Each row is a point. The window is the flat piece filled in between its corners: a triangle in 3 columns, a solid with four corners in 4, and so on. A path goes straight from each point to the next, and from the last back to the first. After which points does the path pass through the window?
In the rows, zero is written as 128.

Window (3 x 3):
[[124 112  82]
 [111 132 168]
 [ 87 138 161]]
Path:
(1): [ 95 109 175]
(2): [ 84 171 139]
(3): [ 87 153 170]
(4): [ 72 105 193]
(5): [99 88 95]
(6): [114 131 102]
(7): [110 156 127]
(8): [ 81  94 121]
(9): [ 79 102 137]
(10): [142 138  96]
(11): [124 129 102]
(12): [103  99 114]
Through the window after points: 1, 9, 11

Window (4 x 4):
[[137 106 124 174]
 [163 132 112 142]
 [ 85 187  95 169]
 [170  88 173 143]]
Path:
(1): [ 71 113 113 150]
(2): [128 106 148  95]
(3): [163 122 160 162]
(4): [138 153 126 180]
(5): [112 112 131 119]
(6): [140  93 127 137]
(7): [213 132 155 156]
(8): [140 156 119 183]
(9): [132 136 108 124]
(10): [146  92 126 147]
(11): [170 111 145 166]
(12): [136 191 108 190]
Through the window after points: 4, 8

Window (6 x 6):
[[154 150 143 166  96 155]
 [157 137 121  91 188 115]
 [175 145  69 133 184 114]
 [111 111 156 144  79  96]
 [ 97 139 119 127  95 164]
 [109  73 172 174  83 135]]
Path:
(1): [ 77  95 187 201 134 137]
(2): [168 101 121 103  93 124]
(3): [150 127 127 128  95 123]
(4): [131 162 135 143 125 131]
(5): [ 85 128 152 178  82 124]
(6): [159  80 136 129  83 128]
(7): [178 136 111 102 110 111]
(8): [111 115 156 153 176 104]
Through the window after points: 1

Window (9 x 9):
[[ 87 152 132 189 153 158 128 110 134]
 [123 166 148 191 110 161 141 168 172]
 [165 159 101 179 154 143  67  93 161]
 [193 167  86  85 133 111 154 116  26]
 [105 151 109 117 106  84 103 122 118]
 [113  78 112 104 133 140  72 117 154]
 [209 123  97 166 133  91 124 110 118]
 [ 85 147 156 110 166 134 120 116 153]
 [ 82 176 146 107 112 145 156  73 117]]
Path:
(1): [116 158 119 174 126 152 155 154 174]
(2): [119 138  51 140 124 132 131 135 147]
(3): [161 161 161 123 136 116 106 108 113]
(4): [121 114 183 135 156 125  83 115 133]
(5): [139 171  71 160 106 147 149 113 145]
(6): [122 167  55 141 114 128 131 102 158]
(7): [143 161 156 163 158 136 117 113 112]
(8): [157 140 196 163 140  90 114  91  91]
(9): [136 141  32 130 118 125 112 134 155]
(10): [ 99 162  69  78 145 108 154  77 138]
(11): [169 111 149 149 125 113  63 114  83]
(12): [166 125 188 177 131 133  83 105 123]
(13): [104 152 102 143 124 123 131 121 159]
(14): [114 158  95 139 147 161 123 109 167]
(15): [ 92 137 193 151 102 111  99 149 102]
(16): [127 158 156 166 122 146 109 136 137]
Through the window after points: 4, 8, 16

Window (11 x 11):
[[177 108 177 148 170 140 170 155 109 138 154]
 [102  91 123 135 113  95  75 142 130 211 168]
 [183 144 112 144  85 117  70 165 134 106 139]
 [ 87  64 194 141 150  97 109 167 103 151 110]
 [103 105 124 141  82  83 136 149 148 130 146]
 [ 88 109 108 190 199 164 109 173 155 106  85]
 [211 187 113 146  90  97 126 148 175 148 115]
 [100 145 135 184 187 151  95 100  90  99 100]
 [ 99 142 139  93 113 153 171 182 163 142  99]
 [112 124 130  99 211 133 119  83 150 122 107]
 [171 137 163 148  71 153 132 150 184 119 115]]
Path:
(1): [109 127 184 146 158  93  99 176 146 152 183]
(2): [132 165 171 158 154  82  95 130 150 127 173]
(3): [145  83 116 146 122 154 136 150 123 131  94]
(4): [165  91 103 141 106 123 123 131 109 182 127]
(5): [ 97 117 153 143 143 108  94 149 140 160 156]
(6): [118 131 150 134 160 131 103 169 150 132 128]
(7): [123  87  91 153  89 119 153 110 123 148  79]
(8): [129  93 110 137 143 115 127 134 129 176 114]
(9): [ 77 140 167 146 121 111  35 154 154 144 191]
(10): [ 98 141 170 151 149 120 115 153 180 111 149]
(11): [152 120 140 147 122 139 134 152 127 120  92]
(12): [151 100 118 120  94 148 146 124 108 124  55]
Through the window after points: 4, 6, 8

Window (14 x 14):
[[111 124  80 100 113  76  77  64  88 149 163 103 146 140]
 [151 144 128 167 189 199 211  87 128 109 137 139  91 117]
 [176 129 161 153 202 154 165 156 180 187 151  97 105 145]
 [ 94 132 105 129 103 154 133  68 172 125 164 128 176 117]
 [117 132  92 151 165 120 133  88 133 134 112 109 178  74]
 [183 110  88 182 185 198 215 127 139 158 123 160 149 151]
 [146 174  88 167 134 187 169 146 112 158 139 131 132 101]
 [130 108 124 141 129 150  73 102 122  97 145 147 154 112]
 [118 125 120 135  80 124 127  81 129 116  83 126 140 128]
 [ 70  70 102  78  95  84  98 103 112 132 150 130 136  83]
 [ 20 108 138 124 129 127 107 106  36 138 125 116 158 164]
 [182 145 179 119 174 164 181 116 111 184 145 145 154 126]
 [ 70 140 120 132 121  86  92  81 128 141 133 187 136 125]
 [170  91 159 188 136 101 143 103 141 193 192 105 131  96]]
Path:
(1): [141 124 139 143 163 176 125  80 132 179 145 108  75  95]
(2): [141 138 124 150 150 164 131  95 126 172 128 130 136 117]
(3): [148 127 137 150 158 109 166 126 121 104 165 122 149 161]
(4): [146 175 167 163 144  97 188 144 126 123 133 136 172 133]
(5): [110  93 109 110 144 171 109  73  99 175 136 127 132 114]
(6): [132 116 117 133 146 153 131  96 122 150 133 138 122 109]
(7): [126 136 128 148 136  99 163 115 158 120 163 140 156 120]
(8): [137 116 125 147 137 131 159 118 118 141 145 121 173 122]
Through the window after points: 4

Window (14 x 14):
[[147 153 151 184 149 115  98 137 134 143  89 138 120 136]
 [131 111 115 156 135 149  81 181 142 102 126 126 126 147]
 [ 89 123 143 171 136 141  92 137  93 142 124  89 115 140]
 [ 92 127 103 148 116 170  93 143 142 167 118 151 129 114]
 [131 123 103 161  44  62 100  89 161  81 131 104 118  72]
 [102 173 130 107 119 150 106 191 156 149 121 102 119 142]
 [113 110 100  68 120 154 138  93 138 107  91 149 158 177]
 [126  77 111  66 112  87 108 116 148 154 113 171 134 199]
 [114 141 136 165 185 125  86 123 156 127 154 113 104 116]
 [175  94 137  40  80 128 116 105 127 127 137 171 132 153]
 [158  91  72 154  96  19 129  93 111  87 113 107 119  20]
 [162 110  38 159  69  70 129  74 124  97 113  96  64  73]
 [133 130  88  76 110 109  61 100 112 120 104 152 136 150]
 [112 158 100 170 130 112 121 137 106 125 155 148 130 142]]
Path:
(1): [ 98 122 100 142 109 127 103  93 138  99  99 136  76  91]
(2): [182 100 107 124 131  75 109 136 128 160 157 128 188 181]
(3): [168 124  69 139  97  92  55  90 148 154 111 118 160 146]
(4): [126 128 120 135 127 115 123 131 136 109 120 137 104 112]
(5): [ 96 116 171 141  97 100  96 124  98 159  97 174  50  99]
(6): [147 121  34  90 110 124 111 113 169  89 141  91 188 161]
(7): [142 118 115 139  88  92  98 108 154 118 138 108 141  93]
(8): [116 130 109 148  99  99 104 112 137  95 119 132  94 119]
(9): [101 110 149  98 106 132 119 112 124 126 134 192 108 168]
(10): [202 104  81  84 102  90  93 118 141 135 112  94 151 118]
(11): [166 113 108 112 126 117  98 102 146 138 151  88 170 129]
(12): [ 89 136 130 125 114 144  97 156 126 130 102 169  82 164]
Through the window after points: 7, 9

Window (14 x 14):
[[122 129  88  96 131 124 134 132 181  90 119 120 123 157]
 [139  42 120 129 118 151 141 148 145  89 162 158 102 137]
 [144  87 126 158 147 132 158 112 164 143 119  98 117  47]
 [ 90  37  88 107 118 158 142 148 115  74 138 159 113  92]
 [132 150 139 114  69 100 112 145 101 128 159  77 130 146]
 [157 139 110 152 109 143 141 204 142 147 137  61 151 167]
 [133 122 101 151 162 183 168  82 102 140 139 169 167 124]
 [157  78 139 106 187 106 169 215 162  95 149 133 145 110]
 [123 134 124 142 126 165 126 137 155  22  92 180 168 139]
 [106 117 157 122 170  89  83 155 144 145 215  94 164 110]
 [156 115  37 123 150  66  94 142 158 105 166 103  87 119]
 [111 145  88 180 192 116 175 144 129 153 120 142 116 206]
 [131 187 172 120 152 154  56 159 162 138 136 147 100 118]
 [100 155  90 140  53 130 172 133 154  99 154 119 115 119]]
Path:
(1): [141 113 100 146 125 141 134 159 127 142 131 127 158 130]
(2): [132 135 124 135 144 154 158 135 144 110 151  95 117 144]
(3): [135 117 131 133 152 159 155 124 121 116 162  98 127 113]
(4): [120 114  98 153 142  88 112 154 169 153 126 148 150 127]
(5): [131 112  97 120  89 135 113 126 168 146 127 157 128 131]
(6): [124 126 102 142 165 111 161 192 107  56 174  57 112 122]
(7): [152 158 166 127 163 143 162 150 140  90 174  44 120 128]
(8): [108 103  70 152 120  94 105 143 162 162 133 188 141 146]
(9): [125  92  81 119 121 152 134 166 134 139 120 201 147 105]
(10): [121  89 141 121 150 112 143 131 159  30 169  41  91 151]
(11): [103 145 105 166 140 163 134 168 111  50 177 113  71 139]
(12): [143  95 104 125 155 102 152 131 166 157  93 160 175 158]
(13): [135 118 120 124 142 122 121 159 151 133 132 144 133 124]
(14): [126 117 129 142 159 137 147 113 125  76 168  49 108 156]
(15): [112 134  93 120 156 167 129 151 133  69 145 108 111 111]
(16): [153  81 138 126 108 106 134 130 164 137 134 172 160 129]
Through the window after points: 1, 3, 5, 9, 11

Window (14 x 14):
[[143  85 157 117 128 130 205 154 108  79 172 167 173 129]
 [142  99 117 158 130 126 133 187 112 131  98 114 101 142]
 [138 140  73  57  79 173 120 123 123 183 166 130 115 109]
 [146 151 101 107 146  99 114 152 181 158 110 112 135 166]
 [102 153 198 144 143  84 162 184  86 101 201 132 145 112]
 [110 169 108  66 141 180 129 108 116 182 113 149 112 104]
 [116  77 151 130 142  86 168 109  49  93 192 134 164 100]
 [113 119 137 165 121  77 170 126 163 108 151 110  73 176]
 [ 74  83 134 119 121  77 158 179  88  95 146 163 130 132]
 [119 150 153 160  92 119  87 167 174 108  71 124 143 149]
 [114 165  82 116 100 118 168 149  98 143 123 146 141  77]
 [133 154 144 105 112 104 121 168 190 109  59  47  98 179]
 [119 132  68  93 137 159 117 147 121 107 144 150 116  69]
 [158 182  68  68 118 146  98 124  79 135 113 155  85 135]]
Path:
(1): [142  96 140 116 127 108 158 155 121 119 107 159 118 130]
(2): [137 100 155 110 108 107 133 155 107 119 117 146 107 116]
(3): [107 197  30 142 153 159 149 141 136 156 134  96 116 161]
(4): [ 64 158 154 122  99 158 143 181  75 104 169 123 163 155]
(5): [171 124 140 113 170  66 156 129 144 142 145 151  98  76]
(6): [145 140 133 109 118 112 119 144 131 137 119 133 110 129]
(7): [119 140 106 130 124 139 141 141 128 116 126 115 140 136]
(8): [ 76 144  95 128 108 124 127 164 104 122 183  90 124 135]
Through the window after points: 2, 4, 8

Window (14 x 14):
[[ 76 158 172 144 166 114 129 218 131 127  85 200 158 211]
 [ 94 105 141  96 188 158 142 148  93 117  98 138 159 193]
 [123 171  97  85  96 108  80 112 171 148 143 135 144 131]
 [105 136 151 116  92 141 107 100 214 105 137 168 159 118]
 [108 135  93 167 149 156 158 104  93 104 186  84  37 113]
 [104 150 145 121 109 101 130 114 194 157 117 117 186  96]
 [120 131 128 151 201 186 119 200 120 128 123 148 161 166]
 [138 128 100  92 125 119 171 103 174 137 155 165 123  87]
 [106 196 158  83 154  92 103 113 203 108 119 167 168 103]
 [ 95 123 178 116 190 144 101 180 123 169 155 139 110 186]
 [116 129 149 152 159 178 124 145  86 141  93 161  96 121]
 [161 150 116 152 135 102 141  45 125 128 194 139 112 119]
 [ 93  74 120 163 189 133 103 170 107 113 105 157 116 133]
 [152 127 139 134 114 124 134 129  90  94 187 113  92  91]]
Path:
(1): [ 65 108 123 137 145 138 104 143 128 136 161 137 151 103]
(2): [ 76 114 125 104 142 156 145 134  95 119 195 157 163 138]
(3): [155 141 150 135 161 116 117 122 153 127  84 124 105 150]
(4): [144 126 143 162 152 142 127 119 146  74 120 109 106 131]
(5): [ 66 148 112  80 124 120 141 118 117 192 173 162 119 118]
(6): [ 94 133 130 130 122 100 132 115 140 133 182 161 146 104]
(7): [166 158 126 110 169 153 131 122 183 120  78 112 127 163]
(8): [148 142 144 134 139 142 143 135 138 130 116 136 127 148]
Through the window after points: 2

Window (14 x 14):
[[132 123  92 155 131 107 135 128 138 161 156 154 185  96]
 [ 92 142  97 138 170  84 141  80  93  97 147 114 105 160]
 [ 86  87 123 123 116 110 158 159 144 143 127 154  65 139]
 [104 102 139  99 151  71 170 157 108 170 123 126 162  90]
 [116 180 221 132 138 110  72  67  84  98 123 108  64 193]
 [106 163 101 115 135  81 149 163 138 113 107 157 132  86]
 [172 123 106  90 114  95 140  39 139  11 196  73 135 157]
 [ 94 129 120 129  83  76 196 134 101 181  96 185 146 110]
 [173 145  89 173 137  88 163 139 126 109 107  69 198 143]
 [124 123  72 123 101  88 106 133  91 130 116  90 141 111]
 [148 127  85 109 128 110 169 175  81 125 152 155 168 131]
 [ 51 149 117 122 104 139 196 175 110 186 139 134  93  76]
 [137 174  63 100 144 117  90  89 150  79 119  37 219 216]
 [151 111 107 107 147 132 177 106 105 146  97 158 121  88]]
Path:
(1): [191 151 121 116 130  80 141 125  99 162 136  65  90 159]
(2): [ 67 126  90 137 117 125 162 134 122 102 119 179 171 100]
(3): [ 94 124 117 143 135 126 141 124 131 123 103 121 142 141]
(4): [140 140  88  84 111  74 145 132 119 128 151 114 138 157]
(5): [153 151 113 106 129  98 135 118 112 150 129 137 112 103]
(6): [109 115 111 120 120 116 163 131 115 116 125 115 153 125]
(7): [ 99 133 126 140 128 120 130  98 102  89 123 124 123 138]
(8): [137 163 150 107 157  65 127 106 104 154 147 112  96 170]
(9): [163 129 113  98 139  91 140 110 134 136 133 110 132 130]
(10): [ 87 135  99 156 127 113 156 123  72  71 100 163 176 140]
(11): [ 79 134 140 108 152 103 155 130 108  95 131 105 175 118]
(12): [169 127  80 127 124  95 139 133 131 152 137 130 115 118]
(13): [214 120  74  91 158  59 184 135 109 151 161  85  97 110]
(14): [ 82 133 110 129 113 126 126 122 110 125 101 132 162 122]
(15): [ 93 113 137 132 128  98 152 110 119 102 122 135 147 123]
(16): [168 167  77 137 135 104 100 118 110 161 163 109 134 136]
Through the window after points: 3, 7, 13, 15

Window (14 x 14):
[[104 102 116  61 105 121 142 134 159 140 105 145 201 165]
 [121 115 134 147  61 157 115 121  97 134  42 114 137 147]
 [101 172 122 139 172 138 160 149 102 136 145 101 131 106]
 [166 146 110 160 193 109 162 145 109  94 121 143 151 126]
 [126  92 130 113 119 101 118 175 125  73 168 128 181 124]
 [174 176  68  97 129 121 135 132 154 100  84 103 164  97]
 [107  91 127 170 177 125  84 163 103 143  81 156 130  98]
 [ 83  94 134  89  72  33 154 205 137  87  78 147  77 144]
 [175  76 104 120 126 190 133 177  87 132  52 216 151 115]
 [ 98 101 105 124  87 152 125 178 143 147  70  96 106 202]
 [157 133 144 138  70 122  89 155 179 137 120 113 129 132]
 [ 81 112 156 135 136 137 119 154 145  59 135 178 147 104]
 [109  91  92 105 150 121 122 102  97 119 164 178 116 106]
 [114  92 130 116 151 148 190 127 129 106 131 111 101 102]]
Path:
(1): [152  94 145  47 125 133  95 154 115 111  91 113 148 139]
(2): [107 152  83 178 104 116 178 146 143 113 117 144 130 118]
(3): [ 69 113 106 158 122 144 151 137 106 150 115 109 147  94]
(4): [163 138 130  92 142 126 124 148 121 101 113 154 131 150]
(5): [139 119 154  79 170 103  90 116  94  97 160 142 108 141]
(6): [115 105 105 157 137 128 132 161 127 128  90 150 142 107]
(7): [102 110  69 174 118 128 161 152 160 134 140 109 182 124]
(8): [113 130 156 107 133 117 108 146 115 103  98 136 107 123]
(9): [179 125 127  82 173 143 115 160  80  75 150  90 140 166]
(10): [ 97 102 108 152 105 112 160 144 148 146  78 167 131  98]
(11): [105  64  66 142 116 131 140 202 133 159 114 164 158  55]
(12): [140 126 143 116 110 130 130 139 112  97  73 145 125 158]
(13): [136 126 137 105 166 115 116 147 119 134  92 153 114 141]
(14): [ 64  72  80 132  25 101 166 182 154  79 111 111 161 110]
(15): [103  86 113 145  78 133 159 159 172 108 107 132 139 122]
(16): [111 132 144 100 181 129 106 130  58  90 106 166 132 123]
Through the window after points: 3, 5, 11, 13
